Each row is a point. The last column is the point's height on a tilted bowl or saddle (a function of degree 2), plus a little noise. Count its main directions that bend up, bend down and stay straight.

Points, 15 rows:
[[ 41  18   9  12]
 [ 21  19   5  -5]
 [ 32  -2  -5 -10]
 [-14 -42   0 -35]
 [ -6   8 -22 -20]
 [ 44  -2 -36  -7]
 [-15 -22  38  -8]
 [-29 -19  -8 -16]
 [-18  35  13 -37]
 [  5 -45  31 -37]
 [ 10 -13  18 -18]
 [-60 -30  40  34]
 [ -9 -30  -7 -32]
 [  9  52 -48 -14]
 [ -3 -46 -22 -60]]
Directions: 1 up, 1 down, 1 straight

Points:
[[-19 -38  35 -16]
 [ 29  51  60   0]
 [ 57  37 -54 -60]
 [  6  12  12  -5]
 [ 39  -9  41 -18]
 [-28 -13  -9 -14]
 [ 15  19  48  -2]
 [ 38 -29  33 -17]
 [ 19   8 -54 -30]
 [ -4 -43 -35  -9]
 [ 31 -11   3 -11]
 [ 13 -19 -50 -16]
 [-26   4  18  -3]
 [ 23 -15  37 -12]
 [  5  -7 -50 -22]]
Directions: 1 up, 2 down, 0 straight

Points (25 x 5):
[[ 22  14  14   4 -13]
 [-20 -49  25  -8  47]
 [-13 -10 -30   2   8]
 [  9   2   1   3 -10]
 [-13 -10  -8   9  -5]
 [ 20   2 -35  35  19]
 [  5  -5  -7 -21   1]
 [ 26  19 -13 -24  17]
 [ -7 -35 -17  -2  25]
 [  2   4 -22  11   3]
 [-50  -4  -4   8  47]
 [-31 -23  47 -22  30]
 [ 24 -46  35  60 -30]
 [-38 -32   7  -9  50]
 [ 43 -34   1   3  30]
 [ 10  19   2  26  -2]
 [-32 -21  19 -24  33]
 [ 38 -49  36  15  11]
 [ 14  28   2 -13   9]
 [  0 -16  27   4 -18]
 [-51  15 -13  18  60]
 [-27  10   0 -13  16]
 [-12 -44  -6  23  14]
 [ -6  16 -25 -40  21]
 [-16  25  17 -33  11]]
Directions: 2 up, 0 down, 2 straight

Points, 42 rows:
[[ -9 -40  10  21  38  26 -35]
 [-10  -2  13 -24  15   1 -12]
 [-25   5  20 -14  38 -19 -37]
 [  3 -34  25   4  21   9 -10]
 [  2  23 -14 -21  31  19 -16]
 [ 27 -18  19 -11 -11 -28 -27]
 [-38   9  20 -17  31   2 -47]
 [  1  20 -30   1 -48  37  -9]
 [ 23  -8   3  -1  11  -7  -3]
 [ 26  26  36 -46  21 -26 -60]
 [  1 -34 -21 -28   2 -15 -17]
 [ 18   5  -7  20  -3   6  -2]
 [ -1 -12 -17   5  51  44 -31]
 [ -6 -21 -25 -20 -19   0 -18]
 [  4  23  10  30 -37 -12 -14]
 [-29  49  14   5   8  -5 -35]
 [-38 -11  53   7   3  -3 -54]
 [ 34  12  22  26 -37  24 -14]
 [ 10 -19   5   5  17 -58 -17]
 [  8  16   7 -34 -13   2 -15]
 [ -1  -2  16 -23   7   6  -6]
 [-33  13 -60  -8  15   8 -40]
 [  5  34  -3 -14 -27  14  -7]
 [ -4   0 -10  14  13   4  -7]
 [ 13  17 -12  -7   1  25   1]
 [  8  -9  24 -18  -9   4  -9]
 [  5  -1   9   0 -40   1 -22]
 [  0  31  -3  15  -3 -13  -6]
 [ 11 -28 -40  19 -17 -49 -43]
 [  9  -6 -12  22   7   1  -8]
 [ 39  -2   0 -36  13  -7 -18]
 [ 16  -9   2 -17 -14   1 -10]
 [-33 -30   1   3 -12  10 -46]
 [-10  16 -11  -3   4  -8  -9]
 [-34 -15 -14  14 -34   2 -46]
 [-27 -16 -25  17  21 -16 -36]
 [ 26  57  24 -32  22   0 -59]
 [  7  17 -24  14  16  11  -6]
 [-32   8   1  10   4   2 -26]
 [-26   4 -28 -33 -29  30 -13]
 [  5  15 -13   2 -27 -35 -21]
 [-10 -16   3   7 -17 -11 -22]]
Directions: 0 up, 3 down, 3 straight
